Rows are points. To make a cloud, some directions were put in groups of two or more. Within a group, all points are equally far from the middle, so they leave a hole (a ring in 2 directions, a hollow ball in 3). The other directions are filled evenly. Then the cloud was stretched, turned, moved and blurred a little. How many holes are there, and how many directions does each take, smallest first?

Cloud (13 x 2)
41; -6
0; 49
18; -56
-16; -68
19; -52
37; -47
18; 6
-36; -73
-2; 25
23; -25
5; -16
-4; -58
-111; -5
Holes: 0

Cloud (19 x 3)
-21; 58; 29
-88; -19; -34
-32; -53; 58
-11; 60; 14
-86; -6; -41
35; 47; 26
21; -44; 46
-73; 0; 10
51; -2; -32
22; 2; -59
17; -22; 62
2; 22; -13
-51; 44; -22
16; 31; 9
-14; -74; 34
48; 26; 59
-69; 9; -46
26; -34; -30
-36; -36; -56
Holes: 0

Cloud (31 x 4)
-8; -37; -33; 31
-4; 57; -59; -21
-64; 0; 18; -4
-2; 52; 7; 26
54; 44; -23; -75
-24; 6; -30; 37
-51; -26; -50; -24
17; -15; -64; 14
-3; 82; -10; -35
4; -51; -29; -75
-41; -47; -3; 12
34; 73; 21; -37
6; 64; 27; -72
52; 39; -33; -74
-16; 59; -27; 12
56; -28; 35; -46
47; -27; -59; -23
38; 38; -49; 10
61; -13; -26; -75
-71; -14; -6; -29
55; -32; 23; -59
-46; -19; 29; -66
-36; 27; 29; -79
-10; -61; -35; 2
-33; -61; 5; -18
13; 5; -14; -104
38; 31; -66; -44
-58; -17; 34; -24
-30; 53; 38; -50
-32; -48; 20; 8
24; 10; -31; 38
Holes: 1 (4)

Cloud (30 x 4)
35; -28; -104; -10
-4; 54; -57; -55
18; 61; -62; -30
-15; 40; 30; 34
23; 34; -26; -12
28; 70; 23; -34
-21; 57; -61; -26
-43; 14; -56; -9
-5; 64; -37; -40
32; 10; -30; -75
-22; -6; 39; 13
30; 64; -8; -62
23; -33; -34; 64
-41; -39; -85; -33
-24; 11; -27; -5
-41; -77; -44; 58
56; -21; -32; 5
-56; 9; -42; 43
42; 29; -29; 38
-45; 25; -51; 4
-4; 61; -83; -19
-42; 25; -45; -22
-17; -54; -88; 17
66; -5; -14; 34
-9; 33; -16; -63
14; 54; 24; -11
-17; -57; -40; 61
57; 23; 14; 25
-12; -15; -44; -60
1; 12; -34; 34
Holes: 0

Cloud (46 x 6)
-10; -66; 8; 64; 34; -36
41; -45; 32; 39; -40; 56
52; 10; -65; -37; 13; -40
-61; 0; 0; 55; 54; -15
41; -26; -65; -33; 15; -45
-32; -3; 45; 38; 11; -77
-20; 5; 60; -31; 68; -58
37; -37; -23; 29; -55; -39
61; 45; 47; -16; 33; -49
-21; 32; 39; 66; 42; 6
-27; -53; 44; -77; -21; 21
25; -45; -18; -48; 25; 62
-61; -35; 2; 54; 44; -3
40; 4; -28; 21; -71; 13
48; -3; -59; -11; 56; -5
1; 43; -1; 66; 41; 9
-43; 55; -30; -4; -25; -38
48; -44; 43; 3; -69; 5
47; 35; 63; 31; 51; 6
42; 41; -60; -22; 41; -37
-72; 3; -20; -4; 67; 15
58; 38; 23; 26; -44; -35
-11; 26; 82; -3; 61; 21
-60; -45; -28; -49; -27; 24
-47; 37; 19; 23; -49; -19
-23; 50; -23; -27; 40; 56
-43; -35; 13; -87; -17; -14
43; -5; 2; 33; -65; 45
-33; 46; 31; 30; -47; 21
-27; 27; 23; -48; 81; -46
-15; 64; -37; -3; -40; -13
-45; -23; 74; 1; -46; -6
82; 12; 34; 35; 16; -42
-26; 4; 74; -35; -9; -56
-16; 53; 9; -67; 10; 58
40; 14; -69; -26; -34; -22
47; 45; -41; -49; 36; -40
26; 57; 14; -51; 57; -46
59; 48; 35; -49; 0; -38
35; -57; 42; -45; -7; -53
-7; 43; 39; 39; 3; -69
28; -60; -2; -43; 67; -16
-29; 1; 81; -12; 70; 7
-27; 59; -14; 14; -48; -9
75; 29; 16; -41; 47; -36
12; 38; -6; 60; 21; 41
Holes: 3 (2, 2, 2)

Cloud (73 x 8)
-69; -33; -55; 1; -65; -2; 67; -32
2; 52; 48; -24; 16; 31; -30; -27
-59; 8; 8; 11; 0; -101; -52; -4
-74; 43; -17; 14; 34; 14; 2; 71
-7; 37; 41; 4; 62; 18; -24; 57
-49; -78; 9; -32; 10; -4; 69; 19
-65; -15; 30; 52; 26; -13; 28; -50
-73; 16; 45; -43; -48; 8; -39; -58
25; -24; -13; 2; 72; -37; 34; -58
7; 78; -6; 19; 15; 1; 0; -1
-22; 17; 60; 24; 16; -64; 37; 16
-78; -2; -32; -76; -37; -22; -31; 18
-38; -75; 29; 21; -39; 26; -30; -56
41; -10; -34; -18; -6; -59; 45; -15
11; -44; 11; 32; 24; 50; 46; 23
-20; -112; -11; -18; -1; 0; -30; -22
-101; -25; 1; 2; 19; -61; -8; -36
-3; 2; -59; -70; 40; -52; -23; -44
-10; 6; -64; -15; -32; -59; -19; 24
-2; -2; -9; -74; -44; -49; 70; 27
-24; -19; 11; -69; -56; 27; 72; -6
-23; 18; -2; -56; 81; 19; 34; -30
-16; 7; 29; 63; -33; -24; 25; 3
-69; -49; -9; -19; -84; -20; -43; -49
-9; -23; -42; 49; 36; -36; 17; 61
8; -45; -42; 31; 22; -60; -16; 8
-66; 12; 23; -22; 70; -55; -18; -14
-79; -4; -18; -79; 12; -47; 6; -52
22; 22; -23; -23; -17; 70; -13; -5
-50; -20; -12; -29; -80; 31; 63; 6
37; 19; 15; -76; -11; -30; -22; 47
-12; 18; 25; -93; 35; -39; 15; -3
44; 12; -4; 4; -3; -36; -58; 18
-8; 3; 28; 57; 59; -36; -18; -16
-95; -22; -35; -18; -46; -49; 0; -67
2; -46; -56; -15; 61; 15; 22; 39
10; -38; -18; -1; -84; -8; -19; -13
16; -17; 44; 38; 1; -38; 37; -18
-88; -46; -49; 40; 2; -10; 9; -47
-7; -43; -10; 27; 23; 63; 0; 59
-3; 24; -30; -35; 65; -66; 4; -20
-38; -92; 38; -36; -24; -10; 21; 14
-25; 26; -9; -33; 9; -98; -22; -33
19; -49; -19; 11; -2; -78; -3; -55
7; -48; -22; -47; -32; -73; -13; -64
-50; -57; 36; 3; 19; -30; 54; -22
0; 8; 79; -88; -1; -2; 4; 36
6; -30; 5; 30; -40; 32; 72; -21
-54; -7; -31; 39; -41; -73; -38; -19
-5; -55; 54; -19; -22; 41; -40; -64
-40; -77; 33; 15; 38; 30; -18; 25
-60; -53; 0; 14; 11; -41; 90; 27
-63; 34; 34; -21; -35; -64; 9; -7
-51; -69; 1; 49; -41; -41; -22; -59
-68; -12; 48; -17; 63; -66; -35; 5
-87; 13; -19; -17; -66; -33; -22; -7
-66; -33; -77; -24; 27; -55; 53; -31
-102; -21; 46; -15; -13; 16; -20; 21
-69; 47; -5; 5; 26; -63; 84; 40
-44; -98; 4; 2; -29; 29; -10; 34
-6; -12; -10; -21; -34; 77; -13; -60
-42; -8; -40; -84; -6; -59; 50; -21
-19; -16; 32; 65; 7; -23; 16; -85
-72; -8; -42; 38; -10; -35; -76; 12
9; 31; 49; 15; 8; 54; -6; 55
-53; 20; -13; 49; -6; 14; -95; -17
42; -36; -7; -65; 29; 4; -35; -53
8; 27; -64; -38; 36; 50; 18; 56
-7; 25; 79; -51; -37; 19; 17; 36
-55; 82; -9; -44; -1; -45; 9; -67
-12; -84; -14; -17; -69; 26; -53; 6
-80; -6; -31; -75; -2; 14; -47; -2
-25; -59; -44; 23; -22; 46; -20; 49
Holes: 1 (6)

Cloud (107 x 9)
-8; 48; -68; 11; -9; 63; 33; 4; -72
-25; 50; -80; 30; -37; 41; 4; -26; 14
-37; -24; -7; 56; -53; 16; 57; 7; -59
-25; -25; -24; 36; 23; -18; -75; 5; 49
18; 45; 13; 32; 66; 15; -12; -18; -15
18; -24; -4; 25; -52; -54; -37; -6; -94
-37; -23; 56; 4; -62; 58; 12; 13; -63
-49; 62; 3; -50; 5; 7; -66; 2; -66
48; 7; 5; 23; -21; 17; 10; 74; 45
60; -24; -60; -34; -75; 12; -29; 32; -36
-18; 35; 23; 21; 53; 5; -20; 12; 56
7; 25; -36; -6; -25; 85; 51; -9; -65
-35; -5; 18; -40; -74; 67; 45; 22; -44
-25; 55; -65; -43; -54; -36; -48; 37; -30
4; -56; 20; -30; 30; 38; 4; 73; -24
-81; 39; -65; -29; 28; -16; -32; 25; -12
60; -14; 3; -54; -61; 60; 17; 30; -13
-34; 66; 18; -43; 2; -70; 50; 25; -34
-27; -45; 59; 39; -22; 36; -32; -17; -68
16; -63; 55; -41; -40; -61; -30; -26; -28
-67; -58; 12; -70; -35; -18; -17; 39; -36
-48; 53; -63; 18; 31; 27; 29; 16; -45
-26; -21; 17; -13; 50; 65; 21; 52; -37
-9; 1; -12; 43; 0; 71; -73; -7; 20
-62; -20; 21; -93; -30; 28; -12; -5; -3
54; -38; 48; -20; -60; -6; -39; -7; -10
40; -3; 64; -17; 5; 4; -26; 24; -88
-76; 18; 39; -12; -33; -50; 21; -51; -51
22; -26; -19; -20; 25; -25; -4; -8; 77
21; 57; 21; -60; 19; 19; -61; 24; -52
3; -14; 12; -63; -40; -101; 45; 4; -6
-64; 21; -19; -49; 61; -19; -63; 22; -40
-2; 94; 29; -20; -26; 10; -27; 20; -56
-29; 20; -56; 21; -90; 60; -17; 34; -3
40; -40; -41; 31; -103; 6; 7; 5; -14
-38; 10; 25; -62; -28; -1; -76; 55; 15
-39; 63; 39; -64; 47; -16; 1; 37; -35
-74; 5; 39; -19; -16; -34; -22; -66; -61
-32; -19; -46; -8; 48; -70; -20; -26; -62
6; -58; 31; -88; -7; -22; -8; 50; -13
17; 0; -10; 44; -42; -28; 36; 45; -84
61; 11; -60; -54; -68; 21; 9; 43; -1
-86; -9; 19; 31; 10; -51; -3; -39; -47
-35; 22; -12; 13; 51; -11; -90; -24; 15
54; 29; -50; -13; 32; 78; -21; 27; -8
-30; -14; 16; 46; -72; 12; 67; -1; -30
-68; 55; -21; -41; -37; -15; 11; -32; 60
-41; 4; -26; 13; -77; 82; 13; 15; 19
-54; 58; -29; 50; 35; 13; 21; 0; -17
40; 0; -21; 23; 1; -65; -5; -50; -54
-1; 45; -12; -61; -32; 22; 41; -52; -5
10; 14; -13; -79; 3; -76; 44; 44; 6
18; 4; 19; -69; 60; 3; 4; 28; -73
-26; 82; -50; -43; -30; 16; -6; 14; -68
-71; 13; 58; 13; 37; -36; -32; 7; 21
11; 55; 0; -56; 59; 6; 22; 21; -54
-66; 60; 27; 38; 24; -17; -14; 13; 24
-39; 58; 3; -21; -15; 4; 27; 74; -75
-32; 37; -26; -49; -38; -31; 24; -16; -96
-31; 24; 9; -43; -112; -39; 30; 26; 6
-29; 89; 18; -30; -33; -51; 10; 23; 54
-17; 78; 22; 41; 33; 8; -25; -1; 11
56; -33; -20; 3; -6; 62; 61; -1; -59
-31; -49; 69; -8; 26; -34; -9; -27; 23
33; -5; 18; -13; -65; 35; 68; 33; -72
26; 17; 22; 51; -35; 68; 30; -17; -49
4; 56; -9; -53; 34; 52; -34; 67; -20
-35; 31; 58; -56; -74; 14; -19; -17; -27
-5; -4; -23; 20; -64; -57; -59; -52; -27
-54; 11; -12; -63; -22; 45; -28; -41; -48
43; -6; -53; -40; 36; -16; 7; 49; -81
18; -28; 21; -1; -6; -85; 49; -22; -2
-25; -57; -40; -54; -2; -20; -25; 69; -9
-51; -40; -18; 10; -24; -34; -22; -84; -40
-63; -23; 4; -1; -11; -69; -59; -13; 56
-20; 24; -105; 22; -31; 27; -16; 53; -10
34; -30; -85; -33; -58; 15; 15; 36; 19
-22; 68; -82; -33; -44; 37; -5; 23; -33
50; -67; 0; 17; -53; 11; -24; 18; 33
0; -21; -73; 25; -4; -9; 20; 79; -42
-22; -88; -59; -15; -38; 13; 6; -26; -26
-9; -50; 26; -75; 53; -31; 13; -12; -15
-11; 21; 2; -54; 39; 10; -72; -39; -46
-16; 53; 31; -37; 15; 26; -61; 45; -73
-24; -47; -6; -6; 65; -16; -36; -48; -62
-61; 17; -1; -4; 2; 19; -42; 78; -72
-78; -9; 77; -1; -52; -26; 6; -5; -4
-54; 19; 29; -5; -62; -39; -17; -30; -84
-31; -51; 42; 37; 30; -54; -45; 0; -42
5; -3; -33; -40; 34; 6; -80; -45; -13
5; -41; -8; -47; 1; -44; -36; -41; 57
-49; 71; 16; 13; -7; -1; -48; -16; 53
-47; -41; 16; 16; -49; -89; 15; -29; -31
-49; 2; 31; 16; -68; -66; 49; 9; -12
12; 64; -42; 47; -18; 73; 7; 43; 19
-20; 21; -17; -1; -12; -71; -88; -16; -61
2; 21; 40; -54; 61; -17; 11; -24; -53
-29; 5; -9; 65; -22; -9; -79; 3; -66
-65; -26; -9; -64; -86; -23; -6; 30; -18
19; -59; 34; -4; -34; -37; -39; -37; 37
-60; 34; 34; -55; -38; -7; -17; -53; -54
-49; -55; -12; -51; 16; -24; -21; 53; -72
-31; -75; -42; 13; -78; 38; -3; -3; -41
-44; 85; 16; 1; -21; -63; 7; 46; -7
-1; -22; -60; -18; -44; -12; 66; -30; 35
86; 3; -41; 54; -32; 28; -22; 8; -20
-18; 14; -21; -15; 19; 39; 85; 32; -47
Holes: 3 (3, 3, 3)
